Each row is a point. To make a cloud, some directions were put in groups of two or more. Within a group, all points are equally far from the middle, so they leave a hole (a ring in 2 directions, a hollow ball in 3). The other directions are filled evenly. Then the cloud was stretched, turned, moved and blurred a little. Count the holes, and give their numbers of directions, smallest first.

Cloud (20 x 3):
[[-20  18  40]
 [-60   9  -4]
 [  6 -52  -7]
 [-33 -39 -36]
 [ -1 -50 -20]
 [ 43 -25 -17]
 [ 64  18  20]
 [-35  30   1]
 [ 23  47  27]
 [-27   6  46]
 [ 20 -41   7]
 [ 63  13  18]
 [-16  36 -26]
 [ 18  47  25]
 [ 11  42  27]
 [ -1  24  38]
 [ 40   8  30]
 [ -8  10 -48]
 [-20 -15 -44]
 [  0 -31  40]]
Holes: 1 (2)

Cloud (29 x 4):
[[-37  33 -27  -1]
 [ 32  41  15  13]
 [ 16 -43  37  -6]
 [-46 -45  29  -7]
 [ 46 -33 -46 -10]
 [ 13  25 -57 -10]
 [-12 -34 -25 -57]
 [ -8 -44  42  -2]
 [ 25  18   0 -54]
 [ 57  26  -3  12]
 [ 67 -17 -21   1]
 [-24  12 -27  25]
 [ 25 -28 -55  -3]
 [-21  27   1  30]
 [ 26  25  12 -45]
 [ 22 -48 -21 -48]
 [-52  32  12  -7]
 [-60 -24  27 -21]
 [ -7  -1   7  40]
 [-29  34   0  23]
 [ -5  29 -39 -43]
 [ 33  36   0 -40]
 [ 59  24 -38  -7]
 [ 52  38  -2   3]
 [-22  38  11  22]
 [ 15 -13  37 -39]
 [-59  22   7 -17]
 [-18 -31   5  32]
 [-10 -56 -36 -20]]
Holes: 2 (2, 2)

Cloud (31 x 4):
[[-23  27  -9  21]
 [-15 -37  34  -9]
 [ 14  14  28 -66]
 [-16   2 -37 -46]
 [ 53  -8   4  19]
 [ 51 -23  -9  23]
 [-39   3  22  24]
 [ 41 -22 -26 -53]
 [ 27  26 -17   1]
 [-50 -17  19 -32]
 [-30  -3 -26  31]
 [ 38 -51 -15 -49]
 [ 32 -16   7 -72]
 [-45 -14 -16 -52]
 [ 50 -11 -31 -18]
 [-39 -15 -34 -40]
 [ 43   8  37  -9]
 [  4   9  11 -75]
 [-36 -13  31  11]
 [-16  41  29 -12]
 [-18   1 -38 -43]
 [-27  34  13  13]
 [-31 -10 -37  19]
 [ -9 -36  36  -7]
 [-31  -6 -40 -33]
 [-13 -41 -35  27]
 [-48 -17  25 -24]
 [ 11   6  14 -75]
 [-25 -16 -22  38]
 [ 11 -49 -30  28]
 [ 22 -65 -27 -25]]
Holes: 2 (2, 2)

Cloud (53 x 6):
[[ -9  15  33 -82 -35  31]
 [ 46  10  40  18 -10  26]
 [ 13  29  31  17  45  14]
 [-30  43   3  21 -21 -29]
 [-40  15 -41 -32 -27  41]
 [-47  -4 -30  -4 -38 -44]
 [-31   0  -4 -36  44   1]
 [-24  17   8  21 -29 -43]
 [-20   7  -6 -59 -43 -12]
 [-22   6  -2 -56 -31  43]
 [-31  34  35 -66   3  -6]
 [ -7   9  19   6 -39 -46]
 [ -6  43 -46 -35  22  54]
 [ 14 -35  14 -43  17   0]
 [-30  30  11 -75 -11  -1]
 [  5 -14 -22  38 -10   9]
 [ 31  36  21 -65  26  59]
 [ 22   5 -38  -8  28  19]
 [-44  -5  10 -15  33  27]
 [  4  72 -48 -56  12  23]
 [-16  30  35   5  32 -15]
 [ -7  43 -26  17 -45   3]
 [ 46   9  -2  27  16   6]
 [-14  -3 -23   8   2 -46]
 [-30  13  49 -70  -3 -13]
 [-12  30  33   6 -41  39]
 [-48  42  23 -44   7  -5]
 [ 25  -7   3 -29  15 -43]
 [-17  -5  31  29 -62  31]
 [-41   5   6  -9  25  48]
 [-20  15 -26 -38 -47   2]
 [ 30 -21  -8  -4  -4  11]
 [-29  56  30 -53  -4  11]
 [ 23  13  60 -15   9  46]
 [-14  29 -27 -48   6 -30]
 [-41  54  17 -53   2   7]
 [-13 -17  45 -34   8  44]
 [  5  20  45 -50  -7  59]
 [ 30  51   0 -80   6  41]
 [  3   1  15  -7 -77  -9]
 [ 27  32  37  10  11  44]
 [-12 -19  44  30 -33  31]
 [-18 -27  43 -46 -17  50]
 [-22  25  15  13 -63 -11]
 [ -9 -29 -17 -12 -41  27]
 [-10  -2 -28 -26  16  39]
 [ 32   0  -3 -35  32 -35]
 [ -2  40  51 -15  16 -23]
 [-24  49  30  -3 -33  -4]
 [ -2  71  34 -23  20 -12]
 [-32 -17 -41  19 -54  24]
 [-30 -42 -31  11  -4  -4]
 [ 43  -1   8 -53  49   5]]
Holes: 2 (2, 2)
